Each row is a point. Each copy is the shape, with its points in the same order, turned, moved and blurred by noise. Is it also mirrored, or only turned?

Shape:
[[ 28   6]
 [ -6 -19]
 [-76  50]
 [ 43  15]
 [ 21 -19]]
Copy 1, 5 rows:
[[ -2  29]
 [ 25  -8]
 [-45 -78]
 [ -3  39]
 [ 21  14]]
Copy 1 is: only turned
Copy 2:
[[ 40 -20]
 [ -1 -34]
 [-36  58]
 [ 56 -26]
 [ 20 -46]]
Copy 2 is: only turned
Copy 3:
[[ 38  42]
 [ -1  22]
 [ 14 -72]
 [ 51  41]
 [  3  49]]
Copy 3 is: mirrored
Copy 4:
[[-16 -19]
 [ 20   2]
 [-12  95]
 [-30 -28]
 [ 11 -23]]
Copy 4 is: mirrored

Shape:
[[ 15 -35 -73 -10]
 [ 15   4  21  14]
 [ 12  41   6 -16]
 [-50  23 -45  11]
 [  7  46  17 -12]
 [-94 -40  18 -12]
 [-10  38   1  -6]
 [  7  30  16  -8]]
Copy 1 (8 x 4):
[[ 84 -34 -23   4]
 [ -5   2  22  -6]
 [  6   7   6 -51]
 [ 20   2 -71 -14]
 [ -5  12   1 -56]
 [ 13  78 -49  47]
 [ -1   8 -16 -40]
 [ -2  12  11 -38]]
Copy 1 is: mirrored
Copy 2:
[[ 51 -31 -60 -31]
 [ 10  28   2  18]
 [-20  -9  -9  41]
 [-28 -21 -54 -35]
 [-19  -8  -1  43]
 [-21 -32  36 -82]
 [-31  -6 -13  21]
 [-11  -8  -6  32]]
Copy 2 is: mirrored
Copy 3 (8 x 4):
[[ 49 -28 -64  23]
 [  7   3  21  -6]
 [-26  18 -13 -13]
 [-34 -59 -31  13]
 [-34  19  -5 -13]
 [-31 -51  27  95]
 [-38  -1 -13  -3]
 [-19  14  -1  -5]]
Copy 3 is: mirrored

Shape, 11 rows:
[[ 28 -45  68   7 -53   5  13  49]
 [  7  -7  52   1 -22 -38 -13  72]
 [-30  30 -29  30  13  50   1  18]
 [ 51 -11 -19 -29  44  10 -17 -38]
 [ 27 -25 -20 -95  60  16  20   1]
 [ 21  63 -34   9  27  36   5  11]
 [-28  81  28  36  -4  29  39   4]
 [ -1 -28  60   9 -36 -31 -21  43]
 [ 16 -42  19 -30  75   0  -5   0]
 [-38  27  82  -4 -52  22 -48  26]
 [-36   0  33   4 -71 -21 -11  -7]]
Copy 1 (11 x 8):
[[-27 -34  20  -5   3 -14  66  77]
 [-15 -35  19 -20  21 -27   0  74]
 [ -4  42 -14  31  21  53  -9  -2]
 [ 83  14 -30  29 -13 -17  34 -23]
 [ 70 -41 -20  56  44 -37  34 -52]
 [ 20  70 -16  39  29  -8  -6  -2]
 [-42  82  51  10   4  14  -3  -9]
 [-26 -39  15 -29 -19 -12  12  62]
 [ 71 -42  18  16   8   3  21 -12]
 [-53  15  -6 -90  23  19  34  23]
 [-67   0  -6 -41 -33 -10  21  10]]
Copy 1 is: only turned
Copy 2, 11 rows:
[[ 91  21  39 -49  37  -4  22  23]
 [ 39  12  40 -48   0 -26  65  21]
 [ -4  -6  14  45 -20  14  -6 -33]
 [-43 -34 -26 -45  41  26 -33  17]
 [-64 -37  40 -54  86  23 -17 -20]
 [-45  27  -6   5 -23  35  -9 -27]
 [ 17  27  -2  -5 -58   3  -2 -82]
 [ 65 -13  34 -49   2 -23  45  25]
 [-32 -40   2 -43  68 -37 -17   3]
 [ 64  -9  72 -48 -69 -23  -6   7]
 [ 71 -49  29 -40 -32  23  36  -9]]
Copy 2 is: only turned
Copy 3, 11 rows:
[[  5  27  12  28 -21  46  77  68]
 [-38  -5  -7  36  11  22  81  29]
 [ 23  -8 -79 -31 -20  41   8 -16]
 [ 20  -7   6 -30 -22 -55 -29  18]
 [-47  30  15 -75 -44 -46 -16  14]
 [ -1 -41 -49 -26 -16  31 -38  -1]
 [  9   2 -49   6  32  93 -25 -19]
 [ -2  18  -3  46   4  20  89  24]
 [-17  38 -22 -38   6 -59  10  30]
 [ -4  46 -33  88 -29  51  44 -15]
 [ 26  21  13  39 -13  45  65 -39]]
Copy 3 is: mirrored
